Each row is a point. The last column is the point's height on a tilted bowl or saddle (a function of degree 2), plus a little noise. Count its main directions that bend up, bend down and stay straight.

Points (10 x 3):
[[ -2.2  -9.0  16.1]
 [ 29.9 -13.3   4.4]
 [-20.7   9.2  20.7]
 [-17.0 -24.9  -7.8]
 [-10.0   4.7  19.7]
 [-10.6  21.3  22.2]
 [  9.6  14.6   8.5]
 [ -6.2  22.7  16.9]
 [ -2.2  -0.3  18.6]
 [ 42.7   6.2 -25.4]]
Directions: 0 up, 1 down, 1 straight

Points, 18 rows:
[[ 10.6   6.6 -21.4 -16.7]
 [ -6.0 -31.0  -8.7 -25.1]
 [ -3.1  21.1  -4.4 -10.1]
 [  0.9  14.5  23.2  -8.6]
 [  1.1  23.4  -4.6  -9.8]
 [ -3.5 -31.0  -6.1 -24.7]
 [  4.3  20.9   5.5  -8.3]
 [ 13.8 -19.1  -3.4 -21.2]
 [-14.1 -45.0 -23.6 -44.5]
 [ 18.4  -5.2  14.7  -3.3]
 [ 29.6  10.3   1.7   1.4]
 [  0.4  25.8   0.0 -10.7]
 [ 12.6  16.0  -4.5  -6.5]
 [ -4.7 -16.2  38.3  -0.1]
 [  9.0 -30.9   1.5 -25.2]
 [-33.4  23.2  -6.4  -7.6]
 [-11.9 -11.8   5.0  -5.4]
 [ -1.3 -20.0   0.5 -14.5]]
Directions: 1 up, 1 down, 1 straight

Points, 23 rows:
[[  9.3   2.1   5.0 -10.3  -7.5]
 [ -3.9   1.9   2.7  24.3  -6.3]
 [  9.4 -59.0  -8.7 -27.4 -57.0]
 [ 19.5   0.9   7.6  41.3 -14.4]
 [-14.5  -2.1   8.1  44.7 -23.6]
 [ -0.9  11.8   5.1 -25.8 -10.4]
 [ 14.5 -20.7   7.0 -10.4 -17.2]
 [ 20.8   3.5  16.3   8.6  -7.9]
 [ 11.5   2.7  15.9 -16.0  -9.2]
 [ -0.8 -13.3  -4.7   2.3  -4.1]
 [  1.9  10.9  -2.8  -3.5  -3.7]
 [ 25.4 -13.6  15.2   5.4 -12.8]
 [ 33.5 -28.7  12.6   7.2 -22.4]
 [  9.2 -17.1 -10.6  -8.8 -11.8]
 [ 18.8  33.7  20.8  -6.5 -11.0]
 [  0.3  -7.6   1.6 -12.8  -6.9]
 [  9.2  40.6  -1.1  16.3  -9.8]
 [ 12.0 -10.4  17.2 -14.9 -11.9]
 [ -0.5 -11.2  12.6 -22.9  -7.8]
 [ -5.3 -23.9   7.7  16.1  -7.9]
 [-10.9 -17.7 -22.1   7.3  -0.9]
 [-16.5   6.9  11.8   5.8   2.8]
 [ 37.5   1.8  -8.4 -32.3 -29.3]]
Directions: 1 up, 2 down, 1 straight

Points, 43 rows:
[[-24.7 -11.3 -13.5  15.2  21.6  11.2 -14.7]
 [ -8.0  -4.4 -12.8   3.2  12.4   0.3  -8.3]
 [  0.3  19.8  -8.3   0.3 -30.4  27.2  29.0]
 [ 18.4  13.4 -20.5  34.8   6.0 -21.3   0.8]
 [-10.3   4.2  34.9   3.6 -17.3  23.7  38.0]
 [  4.0  14.0  -4.7  25.2  17.2  14.8 -13.0]
 [-15.2 -16.8  -7.4  -3.8 -16.4   5.0  -0.9]
 [  0.7  13.1  17.8  25.3   4.7 -26.9  -2.6]
 [  2.2  -8.7  10.6  27.1 -16.2  19.0  26.8]
 [  5.2 -23.4  -3.7  -1.0  -7.5  22.2   3.4]
 [  5.5  -2.5  26.7  -5.5 -29.5  25.3  39.9]
 [-19.8  -8.7   9.3  15.3  17.7   3.8 -14.8]
 [ 16.6  28.9   2.9  31.9   8.5 -10.9 -13.5]
 [ 23.3   3.9  -9.5  12.5   3.3 -10.1   1.3]
 [  1.7  17.5 -26.4  -5.2 -12.2  17.2  11.5]
 [ -5.7   4.7 -37.2  -0.2 -13.4  10.6  -3.6]
 [ -8.7  -5.7  13.2 -15.5  24.2 -17.3 -28.3]
 [ -7.3  -7.2  26.6 -15.7  -5.2   6.5   1.6]
 [  5.3  19.0 -42.7  12.7  12.7  -2.8  -7.7]
 [ 12.7 -22.3 -15.5 -20.0   1.0   7.2  -7.1]
 [-16.8  -5.8  -4.9  17.0  -1.3 -15.7   3.7]
 [-28.7  -2.7 -29.5  -9.9   6.6  37.9   9.7]
 [-10.2 -22.6   5.7 -14.1 -27.5  -6.9  -1.3]
 [ -5.5   8.6 -22.8   9.0 -35.1  48.8  18.3]
 [ -3.8   4.0  -1.1   5.2   2.4  10.0   2.5]
 [ -0.8  -7.1   8.7  17.9 -13.3 -10.1  15.2]
 [-12.8  13.6   6.7  -6.6 -26.3 -13.3  21.8]
 [-31.3  -1.2  28.3  -9.4 -16.8 -19.4  20.7]
 [-12.6 -15.4  -1.8 -17.0  -6.9 -33.6  -4.3]
 [ 28.2  29.3 -13.6   0.1   8.1 -27.3  -3.3]
 [ -7.5  18.9  20.1  45.2  -3.5 -27.5  16.1]
 [ -8.8  -8.9  -1.6  22.9  -6.1 -18.6  11.0]
 [ -9.2 -10.4 -19.4  -2.4 -11.0  -1.7  -1.8]
 [  6.0   3.4 -16.3  14.4 -37.4   8.5  18.6]
 [-26.4 -11.5  13.5  10.2   3.7  14.8   1.5]
 [-16.5  10.2  28.2  19.1   1.2  20.4  17.5]
 [-15.7 -30.4  -9.0   2.4   8.1  11.8 -15.6]
 [ -1.7  -4.6  -9.9 -11.5   1.8 -15.9  -4.0]
 [ 24.4  12.5  17.6   4.5  11.4   3.7 -12.4]
 [-22.4  23.5  54.1  -4.2  12.5  -9.0   8.4]
 [ -7.5  -4.6  10.1  34.9  17.5   4.7 -15.5]
 [  2.2 -12.5 -21.8  12.4  28.9  -2.2 -19.7]
 [-20.9 -33.6   7.4  19.6  43.9 -16.4 -50.9]]
Directions: 3 up, 2 down, 1 straight
